Each row of a before or after table is a point. The points were changed in one or more steps. Then noise was added and the rows were shuffled. The steps act on columns, c1 being the first. What was done? A step turns or swaps two columns, mirrors them in a line or flattens them onto one, adds a multiple of one to another, or multiplies or shifts one. Angles are multiples of 10 degrees, from the lower column toward the higher: turns from -170 to 170, lines from 10 to 170 but not 90. Use the fewest steps. Two steps may share a column if one is a turn and the other turns, adds or multiplies; they go together, in the order done. Otherwise the lowest column goes first.
In the rows, 128 means zero.

Before (11 x 3)
[[101 109 160]
 [147 152 112]
 [163 130 116]
 [ 91 101 136]
 [159 159  84]
 [ 88 129 127]
 [143 126  96]
 [149 151 120]
 [154 141 101]
 [ 78 106 148]
 [111 133 129]]
After (11 x 3)
[[165  47 124]
 [110 198 134]
 [181  64 115]
 [ 93 221 168]
 [167 134 138]
 [ 91 133 137]
 [149 144 127]
 [109 121 155]
 [ 97 168 150]
 [104 203 140]
 [161  70 102]]
Steps: turn c1 and c3 by -170 degrees; multiply c2 by 3

Before (10 x 8)
[[121 106 128 133 108 137 123 129]
 [117  71 148 119 123 131 137 121]
 [135 135  78 148 153 113 131 100]
 [148 155 134 119 183 139  77 157]
 [111 141 107 123 179 143 132 114]
 [156 134 142 117 119 125 118 105]
 [110 121 153 124 118 146 124 118]
 [122 127 138 113 140 124 136 150]
 [153 136  53 124 147 141 138  97]
 [ 96 104 135 100 127 122 115 124]]
After (10 x 8)
[[155 133 148 116 139 124 113 149]
 [112 140  95 124  77 143 114 132]
 [121 106 128 135 146 137 131 131]
 [134 133  48 148 101 114 102 139]
 [153 135   8 125 108 143  95 134]
 [109 120 167 124 139 146 121 136]
 [117  72 159 119 133 130 116 124]
 [122 127 145 113 118 123 144 110]
 [149 157 138 121  72 140 179 159]
 [ 97 105 139 101 129 121 131 142]]
Steps: multiply c3 by 1.6; multiply c5 by -1; turn c7 and c8 by -120 degrees

Before (14 x 12)
[[154 122 129 153 118 174  75 124  96 162 129  96]
 [143 112  97 132 129  91 163 129 136  98 119 128]
 [105 136 160 153 119 138 117 112  93 124 148 123]
 [116 112  88 102 128 129 113 193 128 116  86 131]
 [114 146  79 150 137 121 115 134 130 127 141 143]
 [152 113 125 135 146 135 131 128 123 124 145 128]
 [120 155 108 106 102 115 122 144 188 161  68 120]
 [123 148 103 109  88 160 163 167 188 148 119 118]
 [125 143 144 219 101 159  89 118  92 134 139  70]
 [118 111 115 156 144 147 137 119 153 105 104 146]
 [120 137  88 145  74 133 142 153 132 161  80 159]
 [ 93 125 129 204 134 145 126 110  84 179 127  83]
 [158 148 135 145 171 117 158 156 138 104 124 150]
 [122 155 112 160 127 171 112 104  70 133 110  89]]
After (14 x 12)
[[113 114 122 106 145 139 130 127 123 127 162 129]
 [148 112 115 109 142 147 135 119 151 125  79 146]
 [123 156 112 152 105 115 120 149 192 134   6 118]
 [152 148  78 116 133 119 116 136 126 125 154 140]
 [121 147 102 146  87 160 168 167 188 120 107 121]
 [162 135 164 116 119 138 120 114  93 128 166 126]
 [111 146 133  98 172 119 159 151 131 110 121 150]
 [177 140 145  51 102 156  89 119  92 133 152  69]
 [119 125 130  93 118 171  73 128  95 145 129  95]
 [113 111  97 115 129  92 164 125 136 120 109 128]
 [149 154 115 104 126 170 114 108  66 140  93  90]
 [197 126 133  81 138 145 125 121  89 155 125  86]
 [144 139  89 116  74 134 143 156 129 130  30 159]
 [127 111  89 159 129 134 111 186 128 102  45 131]]
Steps: turn c1 and c4 by -150 degrees; multiply c10 by 0.4; turn c8 and c10 by -20 degrees; multiply c11 by 2
